Each row of a before or after table is a point. The points were changed in one or more steps. Then noise was added and the rows were shuffled. The steps act on how far a point lies along the listed directions, d1 being the first. Name the steps. A step turns or swaps two directions, mirrors them in a line or flattens them onto one, adds a multiple of one to another, or multiplies one. Angles are multiples of 10 degrees, from the lower direction toward the higher: turns from -170 to 170, lines from 10 to 170 but not 90. Use the fewest steps. Two steps may share a direction if one is a turn and the other turns, adds or multiplies; they go together, in the order done. Otherwise the lowest direction goes first.
In the rows, 128 means zero.

Directions:
(1): [115 175 119]
(2): [ 83 118 144]
(3): [141 140 174]
Before (13 x 3):
[[114 160 158]
 [114 114 130]
 [114 137 165]
 [111 148 146]
 [ 53 116 145]
 [108 167 121]
 [144 143 164]
 [109 129 158]
 [102 146 116]
 [116 130  98]
 [ 96 188 118]
 [ 82 177 139]
 [ 83  91 114]]
After (13 x 3):
[[ 80  99 114]
 [114 140 165]
 [107 148 114]
 [117 169 117]
 [105 191 113]
 [107 133 157]
 [146 143 165]
 [ 92 184 135]
 [ 53 130 143]
 [111 117 130]
 [120 163 154]
 [117 129  98]
 [114 149 143]]
Steps: turn d1 and d2 by -10 degrees

Directions:
(1): [121  87 157 143 114  90  90 151]
(2): [158 105 162 115 186 142 125 117]
(3): [116  86 114  84 118 103 159 101]
(4): [123 114  96 182 160 102 145 111]
Before (10 x 8):
[[123 162 121  55  69 160 165 106]
 [121 116 161  85 104 104 125 135]
 [138 104 117 137 176 124 125 102]
 [128 178 148 111 152 175 135 119]
 [137 158 135 139  83 134  93 154]
 [105 186  90 186 103 143 122 150]
 [112 174 117 115  74 168 103 171]
 [127  80 128 102 147 107 110 113]
 [133 148 146 115 140 149 106 153]
 [126  76 142 144 127  87 118 117]]
After (10 x 8):
[[125 152 123  84 127 133 166 109]
 [108 120 104  83  99 123 118 119]
 [127 115 154  82  80 129 119 128]
 [166 159 138 130 159 167 122 122]
 [142 112  94 140 183 122 194  62]
 [105 114 114 129  91 104  98 137]
 [154 119 169 172 193 145  91 147]
 [153 146 117 146 200 183 137 123]
 [124 166 108 140 137 144 129 142]
 [103 158 105 187 146 123 139 116]]
Steps: turn d1 and d4 by -100 degrees; multiply d2 by -1

Directions:
(1): [ 97 147  65 100 148 161 121 120 121 112  99]
(2): [163 112  85 134  78 141 141 171 155 119 132]
(3): [161 107 101 192 171 139 130 111 122 140 117]
(4): [169 175 120 117 136 141 127  93 143 106 179]
Before (9 x 11):
[[123 116  81  95 114 164 142 150 150 124 102]
 [ 86 123 125 128 184 131 107 105  89 111 124]
 [162 123  52 110 108 162 112 132 149  91 126]
 [ 68 126 118 102 143 124 133 127 113 122  91]
 [153 174 125 141 176 149 117  66 125 119 171]
 [105  67 106 154 118 128 126 192 129 164  74]
 [ 99 116 152 124 123 131 108 130 127 121 123]
 [133  95 182 191 145  99 137 131 107 154 138]
 [130 137 217 126 139 118 144 105 124 135 158]]
After (9 x 11):
[[174 138  67 110  80 155 127 169 170 120 152]
 [127 102 132 151 116 139 115 141 131 121 127]
 [151 154  95 109 173 151 101  66 127  94 141]
 [100 121 158  96  64 114 142 178 132 123 140]
 [ 92  84  94 131 134 134 114 159 108 113  96]
 [169 138  89 128 161 166 142 102 149 125 134]
 [134  96  81 165 132 135 146 145 134 125  98]
 [ 54 127 157 111 165 124 107 109  97 144  96]
 [109  96 204 134 107 117 152 152 122 152 116]]
Steps: mirror d1 and d3 in the line at 20 degrees; turn d2 and d4 by 90 degrees

Directions:
(1): [142 158  91 141 172 116 157 138 106 136 125 121 179  97 112  71 143 158]
(2): [126 196 115 134  91 114  94 157 152 139 118 172 131 134 125 121 176  98]
(3): [139 124 113  98  61 115 165 154  68 107 134 108 130 167 124 109 136 124]
(4): [190 160 149  88 166 125 113 126 100 111  81 118 142 136 146 161 120 103]
(5): [162  85 171 159 142  94 131 140 106 172 138 150 134 143  80 133 160 105]
(6): [129 148 164  99 125  80 144 165 168 136 170  88 147 115 140 160 138 162]
Before (12 x 18):
[[117 173 127 126 191 119 107 120 220 151 139 118 155  73 129 165 103 162]
 [ 81 125  96 138 132 181 113  92 152 103 108 104  98 116 140 136  92 152]
 [103 173 113 189 166 109 128 141 186 156 164 150 175  67 106 107 149 155]
 [147 118 148 112 166 160 106  97 131 113 116 134 114 120 155 171  89 108]
 [ 87 113 153 176 159 120 139 121 192 161 157 117 136  95 123 117 137 172]
 [105 137 122  89 138 142 138 116 132 107 122  97 120 121 131 139  99 153]
 [ 75 147 122 166 151 133 101 117 192 172 145 183 126 100 130 127 154 113]
 [121 105 136 129 147 138 115  98 156 109 140 120  90 120 152 173 112 117]
 [121 136 140  93 101 135  94 122 172  94 122 115  94 121 186 182 114 115]
 [140 137 130 107 130 165 102 106 116  94  98 115  98 143 172 148 117 120]
 [137 127 131  83 141 160 102  81 129  92  77 107  76 135 173 172  71 115]
 [117 142 124 174 177  78 134 154 164 167 183 125 146  80 113 105 157 188]]
After (12 x 18):
[[118 112 114 100 125 168 108  75 127  96  85 116  69 135 166 154  70 117]
 [117 173 124 176 181 106 129 140 183 152 159 137 181  66 114 121 142 157]
 [120 100 133 129 145 140 118  97 150 106 144 118  87 121 150 172 109 120]
 [ 99 155 141 144 175 125 100 117 192 167 136 165 135  96 139 148 146 115]
 [127 141 131 166 186  77 138 155 160 166 182 115 149  80 115 112 154 189]
 [130 101 137 125 155 170 113  92 127 115 122 138 108 121 148 156  86 112]
 [ 98 148 118 142 186 130 115 111 217 151 147 120 149  72 122 150  97 169]
 [106 117 166 156 171 111 141 126 185 154 151 101 144  96 130 132 132 173]
 [125 126 120 117 121 171 104 103 116  95 102 123  91 144 166 135 119 121]
 [ 99 131 116  95 130 144 139 116 129 107 127 100 116 123 127 131 100 155]
 [ 99 136 110 120 142 174 116  98 145  99 102  90 107 118 148 151  91 152]
 [104 121 130 110  92 145  97 116 175  98 130 124  88 121 179 167 113 117]]
Steps: turn d2 and d3 by -10 degrees; flatten d4 and d6 onto the line at 120 degrees

Directions:
(1): [138 110 103 127  94  78 128 142  99 133 107 140 144 173 141 118  59 159
 111 107 154 160 169 163 129 136 106 127 172 177 149 149]
(2): [148 156  96 104  89  93 117 100 131 128  94 141 130  83 118 178 147 159
 146 180 138 110 165 174  79 115 113 120 107  99 101 142]
Before (10 x 32):
[[134 107 107 141  98  91 132 134 105 154 135 134 157 187 160 104  70 143
  110  98 142 158 150 145 140 123 116 130 178 174 137 159]
 [127 143 167 126 164 192 129 134 150 109 163 115  91  69 123 149 201 103
  149 153 106  84  95  99 119 119 157 137  82  91 130 103]
 [114 121 145 141 125 124 131 168 114 126 134 128 157 140 128 110  88 126
  112 127 140 160 113 134 136 115 125 143 146 176 139 117]
 [118  80 123 145 134 129 124 154 119 134 139 121 134 172 153  93  95 118
  110  91 156 150 136 109 162 147 126 126 166 161 160 128]
 [149 176 110  91 111 122 134 109 153 134 114 102 136  61 116 180 187 112
  155 166 116  92 135 146 101  93 133 111  93  63  76 100]
 [120 116 175 136 177 177 128 149 136 112 156 105 107 116 133  90 146  75
  111 121 112 127  63  86 159 127 158 131 146 121 142 100]
 [139 165  99 127 105 103 129 108 118 126 114 144 115 104  86 183 135 134
  154 198 121 127 156 166  91  95 139 135  94 103 115 142]
 [129 104 139 148 138 144 137 157 114 132 134 124 139 205 153  82  83 122
   88  82 115 169 117 114 165 157 114 140 171 186 181 136]
 [110 103 166 136 179 175 143 175 130 138 163 119 124 167 129  81 146  98
  115 103 106 140  82  92 170 139 172 138 131 139 170 116]
 [ 96  99 175 170 182 191 148 169 137 145 159  99 112 137 140  68 156  79
  137  99 113 124  83  66 183 130 167 139 138 124 155 106]]
After (10 x 32):
[[119  94 171 150 169 176 138 174 118 116 176 113 103 162 148  83 108 101
  112  75 122 136 101  89 171 143 152 147 147 172 178 109]
 [130 122 106 147 110  92 141 144  87 131 126 142 128 186 107 126  54 135
  120 130 134 172 161 155 140 112 133 146 153 175 161 153]
 [144 154  99 118  98 103 118  89 141 147 121 132 143  88 134 173 164 143
  153 175 125 106 144 157  87 100 124 122 104  89  85 154]
 [145 168 131 115 131 166 119 101 161 125 115 121 119  73 121 169 207 123
  139 183  93  96 111 134  91 126 123 129  77  73 113 126]
 [137 110 124 123 119  97 151 172 104 142 133 101 155 195 152  96  59 115
  106  60 140 166 143 127 175 124 120 121 191 177 147 111]
 [114 131 161 121 171 184 135 151 151 131 153 118 115 108 114 117 203  97
  140 147  95 109  82  98 137 127 176 135  89  89 139 110]
 [ 99 122 170 156 181 197 143 151 154 139 152  99 109  91 127  97 200  79
  156 138 107 102  83  74 158 116 170 135 105  87 132 100]
 [118 148 144 126 123 136 125 140 134 125 125 128 146  79 112 149 143 126
  138 176 129 128 113 141 100 101 129 138 102 125 108 114]
 [130 130 116 123 130 146 109 109 152 130 125 122 119  79 125 161 189 118
  148 166 142  99 135 123 111 120 134 117  95  82 109 120]
 [127 123 172 132 177 179 125 139 138 115 151 103 102  98 130 101 160  75
  115 136 110 120  62  88 150 123 158 127 136 108 133  97]]
Steps: swap d1 and d2
